Each row is a point. Each copy is the shape, with its points in the same order, turned, moved and blurred by noise. Some copies are also mirrored. Which?

Shape (7 x 3)
[[ 0.14 -0.29 -0.48]
 [ 0.07  0.43  0.26]
 [-0.10  0.04  0.46]
 [ 0.27 -0.36 -0.16]
 [-0.04  0.19  0.35]
 [ 0.59 -0.36 -0.41]
 [ 0.18 -0.27 -0.03]]
Copy 1 (7 x 3)
[[ 0.19 -0.31 -0.46]
 [ 0.00  0.47  0.18]
 [ 0.35  0.24  0.38]
 [ 0.41 -0.16 -0.32]
 [ 0.15  0.32  0.27]
 [ 0.40 -0.11 -0.71]
 [ 0.39 -0.07 -0.20]]
Copy 1 is: only turned
Copy 2 (7 x 3)
[[-0.33 -0.19 -0.48]
 [ 0.37  0.10  0.22]
 [ 0.08 -0.15  0.45]
 [-0.16 -0.36 -0.35]
 [ 0.19 -0.03  0.31]
 [-0.06 -0.50 -0.61]
 [-0.07 -0.31 -0.13]]
Copy 2 is: only turned

Shape (9 x 6)
[[-0.39 -0.30 -0.17  0.15 -0.01  0.46]
 [ 0.11 -0.33  0.38  0.23 -0.01  0.29]
 [ 0.42  0.16  0.66  0.22 -0.10  0.07]
 [ 0.04  0.21  0.72 -0.28  0.44  0.30]
 [ 0.40 -0.05 -0.56 -0.09 -0.64 -0.26]
 [ 0.01  0.24 -0.41  0.20 -0.08  0.06]
 [-0.33 -0.15  0.04  0.04  0.22 -0.10]
 [-0.12 -0.42  0.31  0.12 -0.36 -0.11]
 [-0.30  0.46 -0.08 -0.29 -0.28 -0.18]]
Copy 1 (9 x 6)
[[-0.02 -0.57 -0.01  0.33  0.41  0.46]
 [ 0.45 -0.45  0.17 -0.15  0.25  0.10]
 [ 0.52  0.00  0.38 -0.42 -0.07 -0.04]
 [ 0.54 -0.26  0.18  0.21 -0.54 -0.12]
 [-0.29  0.16 -0.52 -0.67  0.37  0.50]
 [-0.10  0.21 -0.10  0.06  0.33  0.50]
 [ 0.02 -0.23 -0.17  0.30  0.27 -0.10]
 [-0.01 -0.48  0.02 -0.33  0.39 -0.14]
 [-0.52  0.13 -0.09  0.00 -0.19  0.12]]
Copy 1 is: mirrored
Copy 2 (9 x 6)
[[-0.21 -0.42  0.26  0.27 -0.13  0.32]
 [ 0.16 -0.32  0.43 -0.11 -0.42 -0.16]
 [ 0.59  0.22  0.36 -0.25 -0.61 -0.19]
 [ 0.24  0.21  0.89 -0.40 -0.22  0.23]
 [ 0.18 -0.23 -0.94 -0.22 -0.35  0.08]
 [ 0.25 -0.04 -0.25  0.25  0.07  0.30]
 [-0.23  0.06  0.16  0.02 -0.04 -0.10]
 [-0.25 -0.14  0.02  0.02 -0.56 -0.26]
 [-0.11  0.45 -0.24 -0.05 -0.25  0.49]]
Copy 2 is: only turned

Shape (13 x 8)
[[ 0.05 -0.45  0.49 -0.40  0.52  0.01  0.24 -0.16]
 [-0.62 -0.17  0.53  0.29 -0.23  0.06 -0.29 -0.17]
 [ 0.32  0.45  0.26  0.22  0.33  0.51  0.38  0.11]
 [-0.64 -0.08 -0.27  0.50 -0.36 -0.08 -0.48  0.30]
 [ 0.05 -0.42 -0.07  0.13  0.48  0.16 -0.40  0.11]
 [-0.11  0.11 -0.13  0.33 -0.25  0.06 -0.18  0.35]
 [ 0.23 -0.09  0.25  0.28 -0.46 -0.35  0.33 -0.42]
 [-0.24 -0.13 -0.21 -0.40  0.42  0.31 -0.12  0.06]
 [-0.52 -0.49 -0.18 -0.45  0.19  0.11 -0.29 -0.44]
 [ 0.23 -0.50  0.39 -0.19 -0.41  0.04  0.02  0.27]
 [-0.05  0.30  0.29  0.49 -0.37 -0.02  0.32 -0.39]
 [-0.17  0.22 -0.14 -0.42  0.16 -0.12 -0.45 -0.07]
 [-0.10  0.09 -0.33  0.01 -0.02 -0.19  0.15  0.36]]
Copy 1 (13 x 8)
[[ 0.26 -0.31  0.57 -0.30 -0.35  0.02  0.57  0.03]
 [ 0.23  0.05  0.11  0.75 -0.05  0.19  0.02 -0.48]
 [ 0.38 -0.19  0.07 -0.12  0.63  0.16  0.25  0.56]
 [-0.36 -0.04 -0.07  0.68  0.19 -0.16 -0.47 -0.44]
 [ 0.25 -0.62  0.20 -0.02 -0.11 -0.27 -0.28 -0.17]
 [-0.31 -0.15 -0.06  0.47  0.39 -0.17 -0.12  0.12]
 [ 0.02  0.23 -0.33  0.32 -0.23 -0.13  0.77  0.06]
 [ 0.08 -0.14  0.58 -0.27 -0.08 -0.11 -0.31  0.04]
 [ 0.16  0.18  0.43  0.02 -0.66 -0.15 -0.35 -0.24]
 [-0.22 -0.35  0.40  0.47 -0.35 -0.20  0.51  0.23]
 [ 0.10  0.39 -0.38  0.42  0.13  0.14  0.41  0.13]
 [ 0.12  0.16  0.48 -0.02  0.13 -0.58 -0.21 -0.07]
 [-0.47 -0.04  0.13 -0.04  0.33 -0.24 -0.03 -0.05]]
Copy 1 is: only turned
Copy 2 (13 x 8)
[[-0.17  0.18 -0.30  0.44  0.20  0.40  0.66  0.14]
 [-0.19  0.08 -0.52  0.32 -0.26 -0.29 -0.01 -0.58]
 [-0.22  0.63  0.35  0.40 -0.66  0.42  0.08  0.10]
 [-0.18 -0.36 -0.08 -0.32 -0.50 -0.56 -0.33 -0.41]
 [-0.45 -0.10 -0.34 -0.21 -0.15  0.45  0.02  0.11]
 [ 0.05 -0.05  0.03 -0.08 -0.65 -0.16 -0.21 -0.02]
 [ 0.62  0.11  0.03  0.57  0.10 -0.01 -0.34 -0.10]
 [-0.37  0.29 -0.05 -0.37 -0.09  0.08  0.46  0.15]
 [-0.27  0.22 -0.45 -0.42  0.40 -0.18  0.37 -0.20]
 [ 0.62 -0.12 -0.44  0.15 -0.33  0.21  0.32 -0.04]
 [ 0.21  0.39  0.17  0.57 -0.21 -0.15 -0.39 -0.40]
 [-0.22  0.28 -0.30 -0.30 -0.07 -0.36  0.09  0.42]
 [ 0.03 -0.14  0.32 -0.04 -0.31 -0.24  0.06  0.25]]
Copy 2 is: mirrored
